Every row gives one point. The points of each table are mixes of a few directions, plus a little noise. How many directions does each table use, and how many do they share? Where both have some left over, give the other angles between the two spaces (their principal angles), to ten degrees, smallest first.

First (6 x 3):
+0.06 -0.13 -0.47

+0.14 -0.01 +0.01

-0.03 -0.02 -0.07

+0.07 +0.16 +0.63

-0.43 +0.15 +0.46

+0.20 -0.16 -0.56
Second (4 x 3):
-0.37 -0.03 -0.19

+0.54 +0.08 +0.45

-0.45 -0.01 -0.14

+0.27 -0.05 -0.11
Directions: first 2, second 2, shared 2

First (8 x 6):
+0.04 -0.21 +0.12 +0.22 -0.33 -0.34

+0.27 -0.15 -0.20 +0.12 -0.07 -0.20

-0.37 -0.09 -0.14 -0.79 +0.14 +0.05

-0.19 +0.01 -0.34 -0.77 +0.35 +0.21

+0.14 -0.32 -0.13 +0.00 -0.25 -0.40

-0.03 +0.08 +0.13 +0.13 -0.03 +0.05

+0.16 +0.23 +0.25 +0.64 -0.02 +0.16

+0.00 +0.44 +0.30 +0.47 +0.20 +0.46
Second:
-0.08 +0.43 +0.39 -0.34 +0.05 +0.46

-0.05 +0.29 +0.26 -0.23 +0.03 +0.30

+0.12 -0.62 -0.56 +0.49 -0.07 -0.65

+0.05 -0.24 -0.22 +0.19 -0.03 -0.25

+0.04 -0.24 -0.22 +0.19 -0.03 -0.25

+0.01 -0.07 -0.07 +0.06 -0.01 -0.07

-0.08 +0.45 +0.40 -0.36 +0.05 +0.47
Directions: first 3, second 1, shared 0; angles 30

First, 10 rows:
-0.10 +0.13 +0.20 +0.01 +0.12 -0.32 -0.21 -0.04

+0.13 +0.08 +0.56 -0.75 -0.23 -0.26 +0.50 +0.27

+0.16 +0.37 -0.20 -0.11 +0.45 +0.39 +0.21 +0.26

-0.01 +0.05 -0.33 +0.33 +0.22 +0.27 -0.16 -0.04

+0.08 +0.00 -0.38 -0.08 +0.10 -0.09 -0.08 -0.13

-0.11 +0.01 +0.28 +0.25 -0.03 +0.17 -0.02 +0.09

+0.05 -0.33 -0.69 -0.03 -0.17 -0.36 -0.30 -0.47

-0.37 -0.60 +0.61 +0.57 -0.73 -0.19 -0.30 -0.24

+0.00 +0.18 +0.01 -0.06 +0.21 -0.13 -0.08 +0.02

+0.17 +0.09 -0.06 -0.12 +0.06 +0.54 +0.41 +0.28
Second (10 x 8):
+0.16 -0.27 +0.31 -0.48 -0.54 +0.13 +0.58 +0.19

-0.18 +0.05 -0.07 +0.52 +0.21 +0.06 -0.38 -0.11

+0.19 -0.18 +0.21 -0.56 -0.42 +0.04 +0.54 +0.16

+0.21 -0.05 +0.06 -0.62 -0.22 -0.08 +0.44 +0.12

+0.03 -0.16 +0.17 -0.09 -0.27 +0.11 +0.21 +0.07

-0.20 +0.28 -0.32 +0.60 +0.58 -0.12 -0.65 -0.21

-0.01 +0.15 -0.17 +0.05 +0.25 -0.12 -0.18 -0.07

-0.17 +0.22 -0.25 +0.52 +0.48 -0.09 -0.55 -0.17

-0.16 -0.02 +0.02 +0.48 +0.08 +0.11 -0.28 -0.07

+0.14 -0.03 +0.04 -0.41 -0.14 -0.06 +0.28 +0.08
Directions: first 4, second 2, shared 2

First, 9 rows:
-0.17 +0.05 -0.10 +0.12 -0.13 -0.21 +0.13 +0.07 -0.34 +0.01 +0.21

+0.91 +0.18 -0.50 +0.10 +0.21 -0.04 -0.02 +0.12 -0.42 +0.43 -0.06

+0.91 +0.09 -0.27 -0.08 +0.34 +0.24 -0.18 +0.01 +0.10 +0.32 -0.31

-0.76 -0.11 +0.34 -0.01 -0.23 -0.06 +0.08 -0.07 +0.16 -0.32 +0.14

-0.54 -0.18 +0.47 -0.18 -0.04 +0.22 -0.10 -0.15 +0.63 -0.33 -0.14

+0.32 +0.11 -0.30 +0.12 +0.00 -0.15 +0.07 +0.10 -0.40 +0.21 +0.11

-0.53 -0.06 +0.18 +0.03 -0.17 -0.10 +0.08 -0.03 +0.01 -0.20 +0.15

-0.54 +0.01 +0.03 +0.15 -0.28 -0.32 +0.20 +0.06 -0.39 -0.13 +0.34

+0.40 -0.09 +0.16 -0.25 +0.30 +0.42 -0.27 -0.13 +0.67 +0.01 -0.43
Second:
-0.85 -0.06 +0.13 +0.02 -0.38 -0.10 +0.22 -0.10 +0.17 -0.39 +0.13

+0.81 +0.28 -0.05 +0.20 +0.17 -0.03 -0.19 +0.08 -0.63 +0.25 +0.05

+0.09 -0.20 +0.22 -0.38 +0.15 -0.04 +0.00 +0.16 +0.06 +0.06 -0.19

-0.93 +0.26 +0.13 -0.31 -0.30 -0.16 +0.29 -0.07 +0.16 -0.30 -0.20

+0.22 +0.05 -0.20 -0.07 -0.28 +0.33 +0.15 -0.25 +0.44 -0.30 -0.35

+0.09 -0.34 +0.44 -0.08 +0.01 +0.17 -0.15 -0.01 +0.17 -0.19 +0.02

+0.23 -0.31 -0.36 +0.18 +0.18 -0.20 +0.03 +0.22 -0.24 +0.37 +0.38

+0.37 +0.33 -0.31 +0.40 +0.44 +0.02 -0.35 -0.04 -0.13 +0.48 +0.20
Directions: first 2, second 6, shared 2

First:
-0.32 +0.35 -0.11 +0.25 +0.53 -0.21 -0.42 -0.35 -0.07 +0.82 -0.05 -0.49
 +0.25 +0.02

-0.01 +0.17 -0.13 -0.38 -0.07 +0.35 +0.48 -0.72 -0.36 -0.30 -0.23 +0.02
 -0.46 -0.08

-0.21 +0.30 -0.17 +0.01 +0.38 -0.04 -0.13 -0.48 -0.17 +0.50 -0.15 -0.30
 -0.05 -0.01

+0.05 -0.09 -0.25 +0.07 -0.16 -0.13 -0.21 +0.71 +0.33 -0.41 +0.18 +0.06
 -0.05 +0.16

+0.15 -0.14 -0.23 +0.27 -0.16 +0.38 +0.10 -0.33 -0.19 -0.61 -0.20 +0.01
 -0.09 -0.15

+0.16 -0.13 +0.26 -0.10 +0.11 -0.01 +0.08 -0.01 -0.08 +0.34 -0.13 +0.31
 +0.04 -0.13

+0.10 -0.07 +0.40 -0.33 +0.10 -0.08 +0.22 -0.02 -0.08 +0.47 -0.06 +0.33
 -0.01 -0.08

-0.07 +0.12 -0.50 -0.29 -0.09 -0.13 -0.11 +0.68 +0.31 -0.50 +0.15 +0.08
 -0.42 +0.27

+0.06 -0.27 +0.02 +0.64 -0.29 -0.07 -0.38 +0.54 +0.29 -0.38 +0.26 -0.19
 +0.50 +0.05

+0.10 -0.26 +0.74 -0.12 -0.36 -0.06 +0.37 -0.02 +0.00 +0.09 +0.22 +0.16
 +0.32 -0.05
Second (10 x 14):
-0.06 +0.04 +0.15 +0.36 -0.60 +0.30 +0.19 -0.28 +0.17 +0.12 -0.11 -0.07
 -0.12 -0.12

-0.35 -0.37 +0.00 +0.01 -0.44 +0.26 +0.20 -0.18 +0.06 -0.12 -0.02 +0.05
 +0.29 -0.06

+0.05 +0.16 +0.21 +0.18 -0.05 +0.00 +0.10 -0.59 -0.09 +0.30 -0.02 -0.19
 -0.36 -0.20

+0.42 -0.04 +0.08 -0.34 +0.81 -0.59 -0.27 +0.23 -0.03 -0.34 +0.42 -0.08
 -0.19 +0.01

-0.04 +0.17 -0.35 -0.14 +0.43 -0.29 -0.30 +0.13 +0.20 -0.03 +0.16 -0.21
 -0.35 +0.08

+0.56 -0.12 +0.45 -0.28 +0.63 -0.69 -0.03 +0.23 -0.65 -0.50 +0.51 +0.02
 +0.02 +0.02

-0.10 +0.22 -0.17 +0.27 -0.32 +0.15 -0.07 -0.08 +0.41 +0.12 -0.05 -0.18
 -0.36 -0.01

-0.28 +0.32 -0.28 +0.16 -0.26 +0.04 -0.03 +0.12 -0.32 +0.14 -0.14 -0.11
 -0.09 +0.18

+0.19 +0.04 +0.13 +0.13 -0.19 +0.31 +0.05 +0.16 +0.37 +0.10 -0.22 +0.19
 +0.13 -0.02

-0.40 -0.39 -0.18 -0.37 -0.01 +0.55 +0.15 +0.28 -0.14 +0.20 -0.54 +0.57
 +1.03 +0.15
Directions: first 5, second 6, shared 2; angles 40, 80, 90

First:
+0.02 -0.22 -0.08 -0.03 -0.16 -0.24 -0.17 +0.16 +0.01 -0.03 -0.18 +0.18
 +0.04 +0.13 +0.09 +0.28 -0.09 -0.09

+0.08 +0.53 +0.23 +0.08 +0.46 +0.53 +0.51 -0.33 -0.07 +0.04 +0.46 -0.45
 -0.06 -0.31 -0.24 -0.73 +0.25 +0.27

-0.37 -0.07 -0.18 -0.10 -0.38 +0.01 -0.37 -0.05 +0.13 +0.07 -0.16 +0.19
 -0.06 +0.13 +0.14 +0.37 -0.11 -0.22

-0.06 +0.57 +0.20 +0.06 +0.38 +0.61 +0.44 -0.40 -0.03 +0.07 +0.46 -0.44
 -0.11 -0.30 -0.21 -0.69 +0.24 +0.22

+0.46 -0.84 -0.14 -0.01 -0.24 -1.00 -0.34 +0.67 -0.08 -0.19 -0.57 +0.52
 +0.23 +0.37 +0.20 +0.74 -0.27 -0.14

-0.23 -0.15 -0.15 -0.07 -0.31 -0.09 -0.32 +0.04 +0.09 +0.03 -0.18 +0.20
 -0.03 +0.14 +0.12 +0.36 -0.11 -0.18

+0.03 -0.02 +0.01 +0.01 +0.01 -0.03 +0.00 +0.02 -0.01 -0.01 -0.01 +0.01
 +0.01 +0.01 +0.00 +0.01 +0.00 +0.00

-0.13 +0.31 +0.07 +0.02 +0.13 +0.35 +0.16 -0.24 +0.01 +0.06 +0.22 -0.21
 -0.07 -0.15 -0.09 -0.31 +0.11 +0.07

+0.36 -0.61 -0.09 +0.00 -0.15 -0.73 -0.22 +0.50 -0.06 -0.15 -0.41 +0.36
 +0.17 +0.26 +0.14 +0.51 -0.20 -0.09

-0.16 +0.51 +0.13 +0.03 +0.25 +0.57 +0.30 -0.38 +0.01 +0.09 +0.38 -0.35
 -0.11 -0.25 -0.16 -0.54 +0.19 +0.14
Second (8 x 18):
+0.26 +0.20 -0.22 -0.26 -0.15 +0.36 -0.19 -0.21 +0.29 +0.26 +0.18 -0.09
 -0.07 -0.03 +0.27 -0.09 +0.02 +0.05

-0.23 +0.16 +0.33 +0.42 -0.36 -0.13 +0.05 -0.01 -0.06 +0.44 -0.20 +0.25
 -0.08 +0.24 -0.61 -0.20 -0.11 +0.02

-0.20 +0.36 +0.01 -0.51 +0.09 -0.16 -0.11 -0.21 -0.01 -0.46 -0.04 +0.07
 -0.26 -0.68 +0.18 -0.29 +0.21 -0.01

+0.02 -0.44 -0.08 +0.13 +0.43 -0.11 +0.09 +0.26 -0.24 -0.32 +0.09 -0.19
 +0.28 +0.25 +0.23 +0.41 -0.12 -0.06

+0.04 +0.25 +0.00 -0.12 -0.29 +0.26 -0.65 -0.31 +0.01 +0.77 +0.45 -0.22
 +0.10 +0.24 +0.42 -0.22 -0.13 -0.02

+0.18 -0.50 +0.22 +0.16 -0.16 -0.55 +0.54 +0.38 -0.03 -0.49 -0.47 +0.28
 -0.02 -0.42 -0.52 -0.04 +0.41 +0.10

-0.29 -0.12 -0.05 +0.04 +0.47 +0.22 +0.62 +0.03 -0.06 -0.74 +0.00 -0.20
 -0.05 -0.37 -0.18 +0.07 +0.28 +0.00

+0.25 +0.09 -0.24 +0.15 +0.00 +0.12 -0.34 +0.07 +0.12 +0.52 +0.01 +0.10
 +0.10 +0.77 +0.18 +0.34 -0.58 -0.06
Directions: first 2, second 6, shared 1; angles 60
